Each row is a point. Each copy is the shape, with its points in the same order, stretched, turned, moved and blurred by noise. Some copies are also mirrored. Which?

Shape (8 x 2):
[[ 34 -44]
 [-30   3]
 [-49  11]
 [-20 -21]
 [ 54 -10]
 [-21   4]
 [ 34 -17]
 [ 38  22]]
Copy 1 (8 x 2):
[[ 49  54]
 [-12  -4]
 [-33 -14]
 [ -8  23]
 [ 77  21]
 [ -3  -4]
 [ 54  26]
 [ 63 -16]]
Copy 1 is: mirrored
Copy 2 (8 x 2):
[[-44 -31]
 [ 18  35]
 [ 36  53]
 [ -3  28]
 [ -6 -50]
 [ 22  33]
 [ -9 -31]
 [ 19 -31]]
Copy 2 is: only turned
Copy 3 (8 x 2):
[[ 19  48]
 [-17  -6]
 [-28 -18]
 [-18  19]
 [ 50  37]
 [ -7  -3]
 [ 29  33]
 [ 53   9]]
Copy 3 is: mirrored
Copy 4 (8 x 2):
[[ 21 -37]
 [-25  15]
 [-37  24]
 [-18  -6]
 [ 52 -18]
 [-12  11]
 [ 34 -17]
 [ 44  13]]
Copy 4 is: only turned

Shape (8 x 4):
[[ 11  10 -16  56]
 [ 10 -15  21  21]
 [-47 -35   7  -7]
 [-25  39  -7   0]
 [ 46 -17  21 -30]
 [-19 -30  19  51]
 [-32 -17 -26  57]
 [-35 -11  -7 -21]]
Copy 1 (8 x 4):
[[ 25 -19  22  45]
 [ 32 -35   1 -13]
 [-33 -58 -19 -23]
 [-14   7 -32  15]
 [ 44  14  15 -80]
 [ 13 -78   3  19]
 [-16 -54  15  55]
 [-33 -17 -20 -27]]
Copy 1 is: mirrored
Copy 2 (8 x 4):
[[ 25 -25 -35  22]
 [ 19  -5  30  14]
 [-37  52  25  19]
 [-40 -26   6 -12]
 [ 34  -5  61 -40]
 [  7  15   8  53]
 [ -4  21 -52  46]
 [-38  30  18 -10]]
Copy 2 is: mirrored

Shape (11 x 8):
[[ 39  44 -36  33  23  -4  27 -13]
 [ -1 -39 -45 -11   6 -13  20   1]
 [-33  39 -45 -36  17  46  43  38]
 [-32 -27  -4  -2  15   1  37  56]
 [ 21 -20 -13 -25 -16 -36 -26   8]
 [  2 -12 -38  20  17 -37 -47  -3]
 [ 24 -43  32 -28 -16  36  36  22]
 [ 20 -43  39   9  30  51 -32  12]
 [ 18  36  11   8 -37  22 -15  54]
 [-31  -4 -35 -18 -42  51  21  -5]
 [-36  42 -28 -36 -56 -40   6 -10]]
Copy 1 (11 x 8):
[[ 10  29 -13 -39 -17 -30  27  41]
 [  1  -5 -18  46  17   3 -15   3]
 [-22  79 -19  32 -32  38 -17  52]
 [-17   4  35  50 -23  28 -23  36]
 [ 50 -22   4  20  -4  16 -15 -30]
 [ 17  -6 -10  -3 -28 -26 -36 -39]
 [ -3 -13  50  23  44  50  23  11]
 [-45   5  81 -24  42   5 -13 -31]
 [ 18  -1  18 -52 -45  65 -16  18]
 [-41   6 -37  21  -5  68  14  -5]
 [ 55  -4 -55  41 -76  45  33 -19]]
Copy 1 is: mirrored
Copy 2 (11 x 8):
[[-54  45 -34 -11  32   3  -5  27]
 [-23  -3 -18 -15  27   7 -12 -55]
 [-59   1  -3 -45  12 -60  -7  17]
 [-47 -35  10   8   6   3 -10 -36]
 [ -2  -5 -25  -7 -33  31  -2 -51]
 [-19  18   6 -25   3  65 -32 -32]
 [ -1 -65 -36   7  13   2  -3 -27]
 [  9 -61  -5 -12  17  49 -46  11]
 [-38 -23 -22 -19 -31  30  25  24]
 [ -8 -19  18 -42  41 -13  32 -13]
 [ -6  38  24 -12 -23  -8  54 -34]]
Copy 2 is: only turned
Copy 3 (11 x 8):
[[  5  46  18  -3 -44  70  -6 -29]
 [ 11  32 -21  29 -12 -19 -31   4]
 [ 49  52  44 -12  18  45 -25  45]
 [ -4  32 -15  27  56   5 -20  14]
 [  5 -18  -8  55 -22 -20 -16   3]
 [-24  23  15  46 -42 -20   8 -12]
 [ 50 -26 -57  14  29  -2   1  16]
 [ 43 -18 -29  22  12 -24  66  -3]
 [  2 -16   1  29  -4  53  26  38]
 [ 19  12 -18 -30 -29  -3  -8  65]
 [-29 -11  32  -9 -39  13 -57  41]]
Copy 3 is: mirrored
Copy 4 (11 x 8):
[[ 51 -26 -39  25  -6  -7  -4  63]
 [ 10  -6  -1 -24 -22  28  24  28]
 [ 12 -62 -26 -27  37 -38  42  29]
 [ 34 -45  48 -54  26   7  -4  38]
 [ 39  15 -16 -25 -23  52 -16 -15]
 [ 30  27 -19 -21 -31  -8 -36  19]
 [  9 -45  36 -11   7  68  -5  16]
 [ -7 -18  21 -15  17  38 -77  30]
 [ 59 -74 -13 -19  -2  -2 -45   7]
 [-24 -77  -1 -12 -18 -15  37  -5]
 [ 43 -18 -13   4 -23 -19  55 -63]]
Copy 4 is: mirrored

Shape (15 x 9):
[[  9 -17  17   7  -6  -3 -20   2  18]
 [ 55  29  -4  37 -16 -10  26  50  10]
 [ -9 -48  -4   7 -54 -43   4 -13  30]
 [-24 -61  14  13 -34 -75  56  20 -21]
 [ 21  25   0  32   6  -9  43  46  44]
 [-23 -30 -17  10 -45 -29  17  17  -1]
 [-15  31  18  16 -27  39   0 -16  -4]
 [  7 -25  -4 -15   3 -48  25  20 -21]
 [ -8 -25 -18 -29 -38 -32  39   2  17]
 [-30  50 -25  12 -11  18 -42   0 -17]
 [ 20  34   1  26   7   2  -6  31  38]
 [ 59   9  36  18 -47 -15  33  47  14]
 [-14 -79 -15 -11 -12 -15   5  40  -6]
 [-39  48  17  -6 -22  16 -29  28  -2]
 [-26  -2  -8   5  -3  44 -32   4 -20]]
Copy 1 (15 x 9):
[[  6  -6  18  27  21   8  10  -3   5]
 [ 17 -40  20  29  33 -52 -48 -49  48]
 [  3   4 -38 -18  55  34 -16 -20 -12]
 [ 23  42 -54  -9  43  -7 -11 -93 -35]
 [  1  -9  19  14   9 -26 -57 -55  42]
 [ -5   7 -29 -29  49   2   1 -32  -3]
 [-21  -9  25  -5  16 -19  -6  35 -32]
 [ 49  38 -17   5  24 -24   1 -50   2]
 [ 36  25 -31 -33  24   0 -14 -27   0]
 [-33  25  26  -3  29 -40  19  53   0]
 [-10  -5  36  24  15 -20 -33 -21  31]
 [ 43 -49  29  21  48 -24 -53 -63  20]
 [ 19  -9 -29 -18  27   0  54 -52  12]
 [-25  15  61 -14  23 -29  13  19  -1]
 [-27 -10  16  -6  15 -27  53  46 -12]]
Copy 1 is: only turned
Copy 2 (15 x 9):
[[ 22 -24 -14  27  -4   1 -27  12  14]
 [ 58 -45 -18  42  23 -11  17 -61 -26]
 [  8 -12  28  45  14 -63  -5  54  67]
 [ 32 -49  64   4  90 -79  22  57  36]
 [ 33 -62 -28  33  -8 -35  12 -33 -20]
 [ 21 -17  24  13  53 -72   0  35  17]
 [-16   6  12  23   8  -9 -11 -30 -45]
 [ 37 -28  22 -15  38 -20  17  12  15]
 [ 17 -22  44  16   2 -72  21  31  36]
 [-30  33 -57  -9  28  14 -20 -13 -48]
 [ 16 -31 -55  37 -16   7 -10 -30 -22]
 [ 74 -47  27  74  22 -31  29 -42 -20]
 [ 51 -45  24 -19  41 -65 -32  48  30]
 [ -6  12 -43  15  14  -5 -10  13 -76]
 [ -2   2 -20 -23  24  -4 -51  -8 -32]]
Copy 2 is: only turned
